Each row of a before or after table is a point. The points were changed in one or more steps. Then noise was added and the rows were shuffled. The steps act on how far a point lies along the listed directions, d1 being the first. Write out the steps. A step turns or swaps two directions, mirrors them in a line or flattens them onto one, adds a multiple of one to another, or multiplies one. Angles are multiples of 10 degrees, from the lower direction toward the higher: turns from -170 to 170, lines from 10 to 170 but not 90. Use the fewest steps. Two steps may share a direction if one is a turn and the other turns, adds or multiplies; they go together, in the order done. Otherwise the lowest direction goes first.

Directions:
(1): [29 61  5]
(2): [ 13   0 -67]
(3): [ 60 -30  12]
Before, 12 rows:
[[-15  -1  29]
 [-14 -15   4]
 [ -1   3   9]
 [-28   7 -23]
 [ -8   5 -25]
 [  7 -38 -12]
 [ 13 -33  25]
 [-29  31  -5]
 [-38   9   1]
 [ -6  41  29]
 [ 49   6  22]
 [-27 -51  -4]]
After:
[[  41  -72   31]
 [ -76   71  -13]
 [ -31    4   31]
 [  22  -79   -8]
 [ -90   31  -11]
 [ -30   11  -28]
 [ -56 -106   -5]
 [ -26  -30    0]
 [ -16   86   25]
 [ 120   -2   37]
 [   0   11   10]
 [ -74   16  -31]]
Steps: multiply d1 by 2; multiply d3 by 2.5

Directions:
(1): [ 26  -6  68   4   4 -89  -8  12  21]
(2): [ 24  51 -25  33 -25  -1 -23 -43  78]
(3): [ 75  56  -1  12  -8  17  -8  57 -38]
Before, 13 rows:
[[-75 -44  -2 -30  23  -8   0   6 -22]
 [  2   2 -37  -4   4  54  18  10 -30]
 [-37  12   8  27 -19 -20 -27 -70  52]
 [-22  16 -85 -14  -3 118   7   2 -55]
 [ 23   8  -7  22 -14   0 -11 -40  61]
 [ -3  12 -50  -2  -6  55   5 -39   6]
 [ -9  36 -25  11 -26 -20  -6 -50  84]
 [-22 -16 -24 -10  22  65  -9 -11 -30]
 [-23  14 -15  19  -7  13 -18 -45  69]
 [-62 -22 -48  10  13  62  10 -14  -9]
 [ 61  96 -50  38 -35  49 -23 -56 109]
 [-50  -3 -58  23 -24  13  -9 -82  86]
 [ 30  32 -27  12   8  29  -9 -21  18]]
After, 13 rows:
[[  12  -28   95  -14   11 -119   -7    9   12]
 [ -53  -91   42  -72   48   31   49   41 -102]
 [   9  -25   34    3   10  -57    7   -2   20]
 [  42   65    3   20   -9  -25  -36   24   20]
 [   5   -8   17  -16   18   23    3   57  -60]
 [   9  -33   -3  -15   14   38   16   22  -51]
 [  39  -12   14  -16   10    2   17   93 -103]
 [  33   15   54   22   11  -62   -8   49   -6]
 [  19  -17   44  -28   16  -40   18   15  -33]
 [   7   26    3    4    2   40   -9   36  -88]
 [  -7   -8  -12  -31   15   25   30   63  -82]
 [  -9  -38   18  -11   37   -8   14    1  -27]
 [  29   -6   53    6   18  -48  -27   -1   14]]
Steps: turn d1 and d2 by 160 degrees; multiply d3 by -1
